Each row is a point. Each copy is the shape, with its points in the same order, stretched, turned, moved and blurred by noise. Is it also mirrored, or only turned?
In the rows, zero is written as 128.

Shape:
[[118 169 154]
 [159 117 132]
 [111 120 164]
 [128 148 168]
 [163 120 131]
 [ 98 135  97]
 [159 119 154]
 [ 95 172 146]
 [101 115 163]]
Copy 1:
[[163 205 166]
 [105 136 139]
 [169 128 180]
 [155 177 187]
 [102 147 136]
 [154 139  88]
 [113 144 168]
 [180 202 152]
 [174 116 178]]
Copy 1 is: mirrored
Copy 2:
[[144 110 151]
 [127 152 135]
 [171 122 108]
 [164 123 137]
 [124 154 140]
 [101 107 128]
 [148 153 133]
 [144  95 144]
 [173 116 101]]
Copy 2 is: only turned
Copy 3:
[[148 108 148]
 [ 92 113 143]
 [120 122 172]
 [122 102 162]
 [ 88 113 137]
 [156 156 115]
 [ 92 105 154]
 [163 124 145]
 [127 132 177]]
Copy 3 is: only turned
Copy 4, 9 rows:
[[108 129 209]
 [124  89 119]
 [165  88 181]
 [124  93 204]
 [119  89 119]
 [144 171 120]
 [126  68 147]
 [121 152 213]
 [177  91 182]]
Copy 4 is: mirrored

Shape, 7 rows:
[[130 140 108 104]
 [135 123 162 118]
 [130  71 180  82]
 [137 109  87 131]
 [164 147  92 148]
 [114 109 172 128]
 [121 166  93 161]]
Copy 1, 7 rows:
[[103 127 152 102]
 [159  88 113 149]
 [222  84 126 142]
 [106 166 135  85]
 [ 73 176 143 104]
 [178  78  91 151]
 [ 67 142 112  97]]
Copy 1 is: only turned
Copy 2, 7 rows:
[[111 146 104 128]
 [ 95 158 143 133]
 [ 37 124 153 162]
 [113 105 103 119]
 [135 149 107  85]
 [ 95 134 152 149]
 [164 142 106 107]]
Copy 2 is: only turned
Copy 3:
[[119 119 134 123]
 [138 107  95 132]
 [199 102 143 131]
 [127 131 141  62]
 [ 84 104 108  75]
 [149 129 103 130]
 [ 61 143 101  98]]
Copy 3 is: mirrored

Shape:
[[ 96 167 162 135 135 104]
 [ 95 134 147 127 167 103]
 [ 83 148 153 104 120 134]
 [ 85 139 162 135 132  88]
 [ 76 113 142 145 107 130]
 [138 136 148 135 191 160]
 [176 114 132 159  75 137]
 [103 111  89  99 111  89]
 [149 150  66 136 155  97]]
Copy 1 (9 x 6):
[[115 164 131  98 172  91]
 [131 161 102 149 191  89]
 [138 142  73  76 156 116]
 [ 99 141 109 112 187  80]
 [ 83 119  75 125 148 132]
 [167 200 135 158 189 146]
 [ 72  83 183 109 103 161]
 [123  73  69 155 104  60]
 [146 152 155 189  84  57]]
Copy 1 is: only turned
Copy 2, 9 rows:
[[127 186 120 112 132 128]
 [107 173 105 113 106 130]
 [153 152 144  99 111 141]
 [121 185 101 106 130 145]
 [172 154 124 135 106 170]
 [112 141 114 135  84  89]
 [172  97 132 175 174 141]
 [103 125 126 108 133 194]
 [ 62 133 134 145 142 151]]
Copy 2 is: only turned
Copy 3:
[[138 112 156 110 153 171]
 [ 94  92 152 123 158 136]
 [ 91 121 135  94 108 154]
 [118 113 178 128 134 152]
 [ 76 154 150 124 125 142]
 [ 81  87  73 140 180 135]
 [163 145  69 164  85 142]
 [113  95 162  98  83  95]
 [165  64 110 100 169  89]]
Copy 3 is: only turned
Copy 4, 9 rows:
[[ 97 140  80 124 147  99]
 [117 110  89 139 128  79]
 [130 154 113 147 166 107]
 [116 134  73 129 145  91]
 [154 115  90 137 175 121]
 [101  71 156 119 122  87]
 [146 113 146  75 148 159]
 [174 141  93 162 126 131]
 [112 105 100 135  87 146]]
Copy 4 is: only turned

Shape, 14 rows:
[[116 133  79 111 136 104 128 141 126]
 [107 136 147 120 156 100 143 148 149]
 [161 155 119  95  79 191 100 150  73]
 [120  91 136 163 146 108 129 161 147]
 [144  97 141 145 133 110 145 151 144]
 [120 131 102 128 129 135 147 106 148]
 [119 131 117 108 124 141 114  98 108]
 [118 139 104  79 112 147 108 124 156]
 [188  98 140 119 143 155  91 132 101]
 [149 151 122  95  93 177  55 167  65]
 [110 121 106 119 100 131 107 100 148]
 [151 152 112 104  86 113 104  90 130]
 [163 119 131 171 165 125 121 154 159]
 [115 106 110 103 133 104 148 178 147]]
Copy 1 (14 x 9):
[[119 131  99 154 124  82 138 121  63]
 [135 137 131 156 130 123 111 169  98]
 [ 52  86 117 104 112 101  91  14 169]
 [155 158 145 121 103 171 120 134  83]
 [134 158 141 136 107 160 129 127 104]
 [137 142 111 121 109  83 132 120 129]
 [103 108 133 109 110  80 126 128 130]
 [ 65 104  96  95 133  98 128 126 136]
 [ 72 132 181  96 112 151 136  91 137]
 [ 42  62 132  83 126 126  93  23 124]
 [104 101 114  88 100 118 153 131 123]
 [ 97  66 116 119 117  90 175 114 132]
 [172 174 150 108 136 161 141 103 100]
 [ 88 161  99 158 133 134 112 136  68]]
Copy 1 is: mirrored
Copy 2, 14 rows:
[[129 111  95 180 139 144 120 162  89]
 [162 100 118 183  85 102 113 127 111]
 [ 66  93 121  48 151 193 154 123 179]
 [118 137 113 204 119  97  97 151 160]
 [110 130 111 181 100  87 132 161 156]
 [154 123 147 174 132 108 147 169 119]
 [126 134 160 127 139 151 149 130 112]
 [114  80 167 145 129 140 142 154  83]
 [ 51 163 153  88 119 135 114 169 155]
 [ 38  96 124  45 168 219 105 101 156]
 [115 115 166 161 158 127 149 141  96]
 [ 96 101 136 102 148 122 171 134  67]
 [115 140 117 162 118  74  67 185 152]
 [117  91  91 208  97 123 132 164 124]]
Copy 2 is: mirrored
Copy 3 (14 x 9):
[[ 87  85 130 136 125 153  94 111 102]
 [166 100 153 132 146 136 101 126 159]
 [ 83 180 113 144 216 169 214 165  65]
 [124 140 137 158 141  87  81 123 194]
 [115 139 134 135 136 105 102 149 199]
 [107  65 124 133 125  95 142 144 124]
 [114 112 142 130 130 117 180 113  84]
 [ 91  74 182 166 147 157 173 141 109]
 [ 79 210 171 137 144 115 161 194 120]
 [ 87 214 138 177 214 189 196 135  52]
 [ 97  81 139 168 115 113 179 104 126]
 [ 92  96 107 158  96 170 216 137 115]
 [115 142 122 165 137  90  82 208 174]
 [ 97 100 169 131 153 158  73 119 172]]
Copy 3 is: only turned
Copy 4, 14 rows:
[[154 140 109 143 115 136 152 120 124]
 [152 112 160 148 135 145 144 138 122]
 [ 60 103  90 134  95  94 104 112 156]
 [159 136 148 118 145 105 160 124 115]
 [164 132 139 126 139 107 133 123 106]
 [158 124  86 115 131 135 128  95 116]
 [111 113  87 123 119 140 129 105 109]
 [138  88  90 126  94 129 133  88 128]
 [ 78 130 134 137 135 104 123  84  96]
 [ 34 107 121 134  89  94 134 118 158]
 [146 113  73  96  98 127 136  99 112]
 [118 132  93 109  75 141 106 112 108]
 [131 160 172 124 153 113 141  94 124]
 [181 113 128 155 121 110 150 128 123]]
Copy 4 is: mirrored

Shape:
[[115 118 143 118  79 124  84 149  73 107 134]
 [126 183 184 107 104 133 135 148 123  91 160]
 [145 119 143 102 115 117  80 162  77 131 166]
 [143  88 148 109 197 147 110 107 122 127 127]
 [213 142 114 126 123 135 118 146  93 103  89]
 [180 143 121 131 157 157 150  88 126 148  72]
 [144 121 104  35 156 136 143 134 120 125  99]
 [ 94 119 172 103 117 161 145  95 103  80 124]
 [123 109 109 114 124  93 111 126 120 147 125]
 [125 147 100 162 105 153 138  99 116 110 165]
 [158 101 171 126 107 183 131 171 181 150 178]
 [ 98 139 128  69  93 175  85 139 138 121 109]
 [145 160 126  90  78 171 164  54 117 121 182]
 [104 158 108 101 155 142 152 165 107 164  74]]
Copy 1, 14 rows:
[[140 171 127 161  66  70  92 134 124 110 111]
 [131 188 118 104  53 156 103 154  68  81 112]
 [164 145 111 162 115  84  77 142  97 118 109]
 [183  88  83 143 166 104 150 133  90 133 110]
 [113 123 189  95 129 122 100 124 110  69 125]
 [101  92 130  68 127 161 119 117 141  94 110]
 [152  73 125  73  92  95 108 145  67 135 136]
 [128 139 100 133  38 116 138 141  81 108 107]
 [153 135 101 124 121  97 103  89 140 146 135]
 [ 77 168 129 133 103 168 107 120 140 133 139]
 [190 129 105 145 132 187 104 185 140  74 140]
 [123 155 113 102  56  85 108 182 133 111 144]
 [ 32 140  88 106  36 187  76 128  90  93 155]
 [162  89 139  61  91 124  99 162 139 163  76]]
Copy 1 is: mirrored
Copy 2:
[[ 96  97 127 145 161 130 158 126 119 165 141]
 [165 104 120  89 175 161 158 124 158 116 128]
 [107  89 123 125 188  95 123 152 116 133 124]
 [137 139 165 133 129  95 101 131 134  78 141]
 [122  67 178  65  99  87 143 164 144 156 134]
 [158 119 188  82  73 124 138 142 105 129 117]
 [147 114 162 156 108 139 125 190 163 131 100]
 [134 143 149 155 142 170 151  86 152 133 132]
 [131 122 113 152 119 103 128 149 102 144 105]
 [104 133 103  94 127 148 148  92 109 135  87]
 [135 150 103  89 171 186  67 145 126 102 152]
 [134  91 113 167 118 196 133 134 132 117 133]
 [139 131 136 108 148 192 110  77 124 159  51]
 [130 142 132 143 100 156 187 198  98 115 118]]
Copy 2 is: mirrored

Shape, 16 rows:
[[144 164 145  79 129 104 126 121 106 126 172 131]
 [136  99  98 131  81  94 146 136 152 115 135 130]
 [ 86 173 144 121 150 149 154 127  90 177 159  97]
 [126 158 140 131 101 179 151 104  97 172 160 166]
 [181 126 120 154 113 154 193 181 100 139  84 167]
 [109 110 121 117 139  95 159 123 171 124 107 155]
 [140 112 110 151 122 135 170 144 175  61 129 162]
 [128 123  66 119 138 118 127 159 140 107 115 155]
 [146 115 130 167 106 125 142 143 138  96 110 140]
 [108 170 137  92 121 158 112  87 112 133 150  98]
 [159 120 160 168 122 187 131 118 152 145 167 153]
 [134 101 122 162 117 129 164 161  81 100  88 192]
 [108 122 142  55 137 158 135 116  88 149 158 100]
 [137  99  94 132 144  99 137 114 136  98 165 129]
 [ 92 147 145 100 113 150 138 153 113 141 176 129]
 [120 102 116 139 143 107 112 167 157 107 104 153]]
Copy 1 (16 x 12):
[[ 79 115 128 116 124  89 179 162 101  96 141 111]
 [ 59 143 120 151 152 144 139  90 127 106 118 153]
 [138 160 129  68 128  67  98 205 112 127 159 147]
 [ 76 146  69  85 121  84  97 148 153 138 178  88]
 [ 58 147 102 170 140 138  23 186 208 145 110 151]
 [ 74 105 123 113 165 117 128  99 125 124  91 170]
 [ 54 122 128 161 196 139 114  97 146 166  90 118]
 [103 105 108 150 151 163 151 131 128 140  91 159]
 [ 73 128 131 177 129 135  89 101 158 136 129 132]
 [112 118 128  62 132 102 145 150  78  92 171  84]
 [108 152  73 138 126  70  89 102 169 139 133  61]
 [ 65 104 114 188 130 153  74 132 211 152 146 168]
 [137 124 119  67 172  86 156 188  99  57 164 125]
 [ 85 142 144 134 153 121 184 103 155 128 108 119]
 [123 136 102 118 157  82 137 171  90 117 161 148]
 [130  94 117 184 131 134 128 100 127 122  97 177]]
Copy 1 is: mirrored
Copy 2:
[[155 200 112 134 207 126  70 170 137 101 157 157]
 [127 126  95 129 161 115 162 140 102 188 120 142]
 [102 156 113 138 149 122 133 201 169  63 153 104]
 [ 69 100 123 169 147  98 103 206 124  88 136 190]
 [128  67 151 120 152  48 107 142  72 187 117  86]
 [100 122 126  77 127 161 118 142 121 163 163 126]
 [177  74 157  76 136 107 150 184 112 170 131 149]
 [124 106 166  87 172 104 138 119 149 171 146 125]
 [160  85 128 109 133  95 159 144  81 162 132 134]
 [121 181 145 126 138 119 109 173 138  60 120 180]
 [149  63 154 181 112 114 133 207 100 109 117 183]
 [119  63 110 100 137  52 121 113 114 180 171 139]
 [129 199 126 148 129  94  71 148 199  94 125 164]
 [150 156 131 135 157 103 152 162 146 162 167 160]
 [143 127  97 132 162 125 115 187 190  89 131 148]
 [154  85 139  84 138 137 139 100 135 168 155 120]]
Copy 2 is: mirrored
Copy 3 (16 x 12):
[[121 121 168 130  96 143 101 121  98 156 135 109]
 [129 162 114 140 137 161 161 165 129 123 166 116]
 [131  56 178 164 120 135 124 136 103 175  96 102]
 [165  91 128 175 139 133  90 131  86 151 109  82]
 [118 140  50 129 149 172 145 142 152 139  97  73]
 [114 144 101 151 130 124 124 175 152 164 162 125]
 [111 166  43 170 115 169 158 150 200 115 171  98]
 [140 142  83 112 105 155 142 176 167 135 166 116]
 [111 139  86 137 153 164 155 133 162 107 148 109]
 [161  90 178 154 122 105 109 103 112 153 122 140]
 [121  90  68 170 139 134 130 103 109 125 138 108]
 [112 131  82 129 157 159 111 174 175  93 113  72]
 [139  82 192 133 101  63 111 135  90 145 114 116]
 [110 134 109 147  92 159 134 179 140 118 154 131]
 [133  93 167 157 116 120 128 130 103 148 141  72]
 [ 99 124  93 111 139 144 144 156 166 126 178 112]]
Copy 3 is: mirrored

Shape:
[[125 161 144  89  48 141 122 173 174  92 157  93]
 [111 130  99 163 132 197 105 147  84 133 142 135]
 [113 152 136 141 170 176 142 176  90 118 131 127]
 [192  92  81 105 105 124 130 101 169 124 131 137]
 [ 95 129 115 173 124 172 147 174 111 140 163 103]
 [145 152 158 121 107 122 105 127 149 155 154 134]
 [ 92 153  97 137 136 150 155 133 109 134 144 107]
 [124 164 136 109  69 139 121 168 176 161 107 113]
 [157  74  71 139 138 116 108 133 145 119 100 117]
 [136  68  94 144 116  90 119 110 130 116 104 170]
 [161 100  91 168 127 124 141 133 167 118 121 166]
 [115 123 145  71  79 138 126 182 185 156 159 122]
 [182  74 113 125  93 124 152 104 133 136  96 157]
 [121 131 173 110  84 156 125 143 181 128 142  76]
 [141  86  93 128 127 144 126  88 169 114 101 170]]
Copy 1, 15 rows:
[[137 182 146 119 209 137 102 136 167 225 116  72]
 [119 131 114 109 121 131 162 121 150 117 182 113]
 [118  97 107 115 121 112 133 163 165  95 124 128]
 [111 160 142 142 111 159 159 102  93 174  84 138]
 [ 76 154 139  99 161 126 166 154 180 125 159 127]
 [131 174 114 147 179 147 120 150 111 113 137 104]
 [ 72 103 139 110 177 140 122 125 143 123 144 109]
 [173 182 145 101 205 138 119 123 135 144 126 132]
 [121 130 170 113  73 146 162 145  90 152 105 175]
 [105 138 178 159  79  87 148 127  70 155 102 156]
 [109 152 115 163  95  92 179 125  92 161  92 185]
 [132 202 149  83 191 140 116 144 142 140 102  83]
 [131 159 178 168 102 124 177 101 107 134  90 156]
 [165 152 166  93 210 156 167 163 152 156 117  71]
 [149 106 142 128 101 109 190  94  58 155  89 143]]
Copy 1 is: only turned
Copy 2:
[[ 83 131  80 188 151  76 109 148 154  63  70 104]
 [139 111  99  80 144 132 151  97 108 131 108  63]
 [101 133 116  62 165 109 135 139 136 135 107  75]
 [181 149 129 181  99 136  89  95 125 130 140 151]
 [ 92 137  96  95 151 107 162 133 120 110 139  68]
 [109 102 137 143 118  90 116 122  92  95 108 144]
 [118 114  91  90 145 121 143 149 168  95 149  97]
 [101 113  93 181 113  77  85 156 136  96 125 101]
 [166 161 139 147  68 125 108 100 149 144 159 113]
 [171 151 118 139  32 193 123 115 109 149 130 148]
 [175 175 114 140  79 135 124 137  96 152 143 125]
 [ 69 144 114 165 130 117  67 132 116  57 101 117]
 [165 137 125 181  70 186 104 107 104 185 143 150]
 [ 61 113 149 198 146  80 118 163 145  67 111 102]
 [182 144 137 154  75 181 105 143 122 125 132 126]]
Copy 2 is: only turned

Shape:
[[109 135 141 135  99 114 146 142 129 140 166 129]
 [116 120 107 119 115 160 128 132 157 136 165 121]
 [107 122 130 126 126 156 138 135 123 114 152 153]
 [125 141 133 124 152 138 138 115 129 135 140 142]
 [106 196 142 141 147 145 148 121 136 132 146 154]
 [111 123 120 110 136 100 121 137 135 118   7 118]
 [129 152 113 167 148 145 164 157 128 123 161 144]
 [119 155 111 111 127 131 113 150 149 112 157 138]
 [150 130 138 121 133 136 122 113 148 152 145 152]
 [123 123 105 147 116 134 124 112 167 100 102 152]
 [107 127 101 138 120 121 112 106 126 111 156 139]
 [125 119 118 122 137 158 113 150 125 128  49 146]
 [113 144  65 125 115 152 166 126 136 130 152 148]
 [117 126 104 118 142 124 115 129 136 118 143 115]
 [148 124 118 111 114 132 134 132 124 117 120 156]
 [113 130 138 111 142 133 154 135 145 105 166 130]
 [128 165 143 117 121 126 127 115 123 104 140  76]]
Copy 1 (17 x 12):
[[131 105 133 135  71 108 143 127 122 106 112 123]
 [105 144 136 115 111 103 115 138  91 120 105 142]
 [130 123 131  93 140 112 107 128 108 115 124 112]
 [102 133 110 116 138 129 108 132 138 119 131  98]
 [108 112  75 100 115 116 115 146 148 108 127 120]
 [150  99 116 158 195 174  90 147 158 238 166 132]
 [116 155 112 100 126  87 145 127 144  97 149 114]
 [113 149 111  92 113 131 123 129 131 118 110 164]
 [ 94 153 136 115 115 125 120 141 124 151 100  90]
 [154 153 129 106 180 153 138 191 127 177 137 133]
 [134 127 121 115 147 154 138 133 106 108 134 129]
 [121 127 125 121 193 128  95 138 136 225 133 125]
 [ 77 128 131  95 138 119 132 149 107 124 159 143]
 [114 139 122 128 138 140 113 119 124 111 131 135]
 [107 133 152 105 147 140 134 145 143 162 129 113]
 [124 138 132 101 114 117 101 124 141  76 134 118]
 [123 120 121 171 112 135 136 134 167  87 101 157]]
Copy 1 is: mirrored
Copy 2, 17 rows:
[[109 117 176 117 139 161 122 118 151 127 113 147]
 [104 112 133 159 120 149 116 140 129 143 131 130]
 [104 101 141 150 127 127 135 121 156 123 111 156]
 [131 134 115 132 139 151 127 114 132 104 118 143]
 [119 107 110 101 143 187 133 110 138  76  83 133]
 [182 170 101  89 128  86 133  62 195 165 139  85]
 [ 83 110 121 109 138 162 179 135 142 106 128 168]
 [108  87 140 130 121 144 136  97 114 128 108 117]
 [133 148 124 138 104 165 132 117 111 107 106 135]
 [146 112 121 133  94 137 171 104 166 150 125 113]
 [144  89 155 137 125 144 117 106 143 126 142 139]
 [143 148  92 112  99  97 137 102 172 137 124 120]
 [ 79 101 127 151 109 170 156 126 149 101 151 109]
 [135 113 131 134 142 126 114 107 125 144 145 131]
 [115 129 142 141 102 127 162 108 143 113 115 120]
 [100 112 138 155 158 129 146 112 138 141 110 144]
 [145 120 139 107 188 120 106 138 137 126 115 113]]
Copy 2 is: only turned
Copy 3, 17 rows:
[[151 123 130 121 132 124 131 111 127 184 116 152]
 [141 180 130 137 137 137 155 105 123 142 118 177]
 [120 157 136 118 140 126 139  97 130 155  94 129]
 [113 137 104 125 132 116 125 109 142 120 110 145]
 [118 139  77 106 153 105 115  54 142 136 118 145]
 [146 136 187 166  68 126  63 136 173  76 182  66]
 [106 162 110 113 172 128 101  90  84 145  81 152]
 [162 167 127 137 125 154 114  93 135 116  92 153]
 [110 134 104 138  89 132 136 132 143 132 140 159]
 [106 161 171 107 124 150 117 118 151 108 157 129]
 [120 152 138 109 164 159 145 126 167 126 111 126]
 [108 182 157 162  82 130  85 105 132 103 153  97]
 [121 166 156 144 180 148 144  86 135 147 101 169]
 [146 157 129 136 139 153 128 137 136  99 100 134]
 [122 131 160 145  95 161 117 120 135 131 121 130]
 [151 139 136 112 139 114 129 115 123 131  77 153]
 [174 109 119 117 154 140 142  99 119  83 122 130]]
Copy 3 is: mirrored

Shape (16 x 12):
[[ 55 141 116 113 108 140 112 159 199 101 143 116]
 [116 188 124 158 118 149 123 147  99 125  80 128]
 [128 119 156 117 128 158 144 157 171  97 109 173]
 [141 113 119 110 106 139 161 158 145 168  98 143]
 [130 178 186 106 194 137 152 132 181 132  64 141]
 [127 117 114 129 125  95 150 112 144 172 150 177]
 [124 188 121 119 124 133  86 158 151 109 158  84]
 [129 125 123 143 154 148  76 114 181 167 113 105]
 [138 160 117 123 171 138 168  85  82 120 155 110]
 [139 167  90 105 181 131 127  73 179 123  75  98]
 [185 160  65 152 151 150 116 150 126  97 154  80]
 [116 174 108 170 117 149 151 117 139 133 114 122]
 [182  97  94 188 160 129 146 118 126 157 153 155]
 [149 142 157  95  73  97 144 152  95  84 120 125]
 [123 121 130 131 125 123 117  78 212 157 146  98]
 [117  98 126 182 149  76 156 175 119 133 125 131]]
Copy 1:
[[161 191 161 142 184 154  88 104 183  77  92 160]
 [104 141 116 126 133 161 139 127 126 107  69 163]
 [167 159 158 116 148  99 141  98 160 122 109 167]
 [124 117 158 125 102 119 114 145 142 145 118 164]
 [209 130 102 143 129 130 145  83 102 154 100 184]
 [135 103 148 132 131  97 111 155 131 146 144  95]
 [134 151 108 154 144 159 107  92 179  62  93 153]
 [166 165 119 169 125 153 148 117 166 168  98 136]
 [143 100  91 103 113 150 150 132 108 124 178 114]
 [202 167 104 168  93 167 146  87  90 148 132 140]
 [163 180 101 142  84 139 159 115 163  80 121 138]
 [136 139 132 140 139 159 150 141 128 106 101 141]
 [160 137 128 133  99  82 174 171 148 160 145  92]
 [ 80 113 121 123 134  92 107  99 130  78 158 175]
 [173 141 133 188 144 141 136 122 146 144 154 122]
 [152 166 112 124 124  64 126 178 139 134 136 130]]
Copy 1 is: mirrored
Copy 2, 16 rows:
[[149 116 120  97 164 117 129 136 144 196 141 187]
 [ 66 102 111  71 156 137 189 105  98 168 126 138]
 [134 153 138 122 181 181 115 151  95 164 120 161]
 [138 139 103 137 147 129 116 100  76 164 138 113]
 [138 112 102 165 192 132 198 115  51 162  52 169]
 [159  90  95 148  93 147 110 102 106 121 134 149]
 [ 98  80 141  92 141  70 158 166 176 159  95 162]
 [143 148 112 114  75 104 167  95 142 172  74 165]
 [103  96  76 134 149 108 169 135 105  58 149 150]
 [109 126  23 160 117  99 207 121  84 162  98 163]
 [ 98 135  96  90 121  99 163 180 193 127 107 106]
 [112 107  84  69 135 143 178 123  90 149 133 142]
 [158 152  92 109  71 174 130 119 156  95 106 112]
 [ 51  86 112 110 200 120  75 152 120 138 143 153]
 [162 118  80 120  83  95 124 119 115 150  94 186]
 [161 121  86  96 158 166 118  82 184 143 102 117]]
Copy 2 is: only turned
